Rows are points. A path goes straight from each point to the next, and from the last back to the first. The post is the endless flat space through its rows: a point in 2 columns, a line in 3, a plane in 4, and so on, so that a path can go around it. How many times does the path go around the post? Going back the other way cancels.

Post (2 x 3):
-1.02; -0.23; 0.27
1.38; 0.05; 0.64
Path, 32 rows:
-2.66; -1.30; 1.46
-1.57; 0.50; 1.20
-0.96; 0.46; 0.07
-0.51; 0.79; -0.82
3.17; -1.05; 0.41
-2.46; -1.74; 0.54
0.42; -0.01; 1.31
0.94; 1.37; 1.23
-0.21; 1.22; -0.26
-2.98; 1.11; -0.94
0.65; 1.48; 1.18
1.98; 0.14; 2.01
-0.57; -1.18; 0.75
-2.07; -0.57; 0.69
0.30; -1.78; 0.93
1.96; -0.67; 0.37
-0.55; -0.07; -0.04
-2.70; -1.81; -0.68
-2.05; -1.18; 0.25
0.17; -0.96; 1.44
2.79; 0.80; 1.35
1.43; 1.87; 0.29
-1.36; 1.04; -0.77
1.90; 1.12; 0.57
1.15; 0.20; 1.08
-1.79; -1.28; 0.57
-0.17; -2.01; 1.32
0.11; -1.27; -0.23
-1.64; 0.42; -1.00
1.37; 1.01; 0.41
-2.93; 1.22; 0.39
-3.20; -0.95; 0.83
Times around: 0

Post:
-1.59; -0.58; 1.27; 0.53; 0.03; -0.11; -0.86; 1.12; -0.78
2.10; -0.07; -1.33; -0.91; -2.02; 0.57; -0.43; -0.65; 0.28
2.12; 0.67; 0.00; 0.09; -3.28; -0.40; -0.03; 0.12; 0.25
-1.79; 0.67; -0.85; 1.26; 2.29; 0.65; -0.48; 1.32; -0.09
-0.88; -0.11; 0.09; -0.88; 0.60; 0.26; 1.28; 1.43; -0.07
1.14; 0.20; -2.01; 1.01; 1.75; 0.17; 0.94; -0.70; -0.70
-1.18; 0.14; -0.69; 1.06; 0.46; 0.58; 1.06; -1.36; -0.44
-1.74; 0.15; 0.85; -0.13; 0.43; -1.42; 0.01; 0.43; 0.24
Path, 27 rows:
-1.38; -2.09; -1.45; -1.43; -1.19; 2.15; 3.00; -2.56; -1.08
-2.20; -0.40; -1.79; -0.52; 3.72; 1.33; -1.10; 2.16; -0.93
0.43; 1.11; 0.10; 2.42; -0.18; 0.83; -0.45; -1.32; -1.72
0.98; -1.43; 1.18; 0.42; -1.85; 0.65; -1.71; -1.50; -1.06
1.06; 0.01; 0.20; 0.11; 0.07; -1.29; 0.76; 1.02; 0.15
0.57; -1.56; 0.82; -0.34; -0.12; 0.61; 0.13; 3.57; -1.82
-0.80; 0.78; -1.80; 1.03; 1.15; 1.32; 0.42; 0.69; -0.51
1.11; 2.62; 0.14; 0.02; -0.30; -0.37; -1.56; 3.63; 0.89
1.08; 0.99; -0.10; 0.50; -0.97; -0.43; 1.23; -0.69; -0.12
-1.62; 0.75; -0.08; 0.78; -0.54; 1.59; 0.09; 1.79; -1.03
-1.34; -1.20; -0.38; -2.63; -0.42; -0.52; 1.21; 0.89; -0.19
1.52; 1.43; -2.00; 1.95; -0.04; -1.40; -1.80; -0.49; 1.05
-3.46; -1.29; -1.03; 1.63; 0.73; 1.68; 1.19; -2.37; -1.45
0.45; -0.52; -0.35; -2.10; -1.57; 0.34; 0.22; 0.12; -0.42
2.46; 1.18; 0.82; -0.31; -2.11; -1.02; 1.00; -1.41; -0.47
1.72; -0.66; -0.34; -0.87; 0.85; -0.36; -0.50; 0.27; 0.04
-1.47; 1.03; -1.04; 1.20; 1.40; 0.89; 0.82; 2.11; 0.66
0.88; 0.24; -0.99; 2.72; 1.56; -0.58; 0.06; -0.51; 0.03
-0.75; 1.34; -1.32; 2.43; 1.20; 0.11; -1.30; -2.28; 0.39
-1.25; -0.17; -0.98; -1.22; 1.37; 2.01; 1.16; -1.92; -0.48
1.86; 0.19; -0.52; 0.45; 0.76; 1.00; -0.39; 2.44; 0.00
0.17; -0.83; -0.47; -1.37; 0.23; 0.73; 0.06; 1.67; 0.51
-3.79; -1.88; -0.52; 0.60; 0.07; -0.76; 1.01; -3.01; -1.64
2.81; 1.42; -0.69; -1.99; -2.44; -2.41; -2.11; 2.99; 0.51
1.43; 2.16; -0.08; 1.57; -0.13; -0.01; -0.02; 0.06; 0.20
-2.93; 1.04; 0.13; 3.21; 1.64; 1.04; -0.22; -1.26; 0.47
-0.37; -0.59; -1.21; 1.75; 2.94; 0.83; -2.08; 2.56; 0.15
Times around: 3
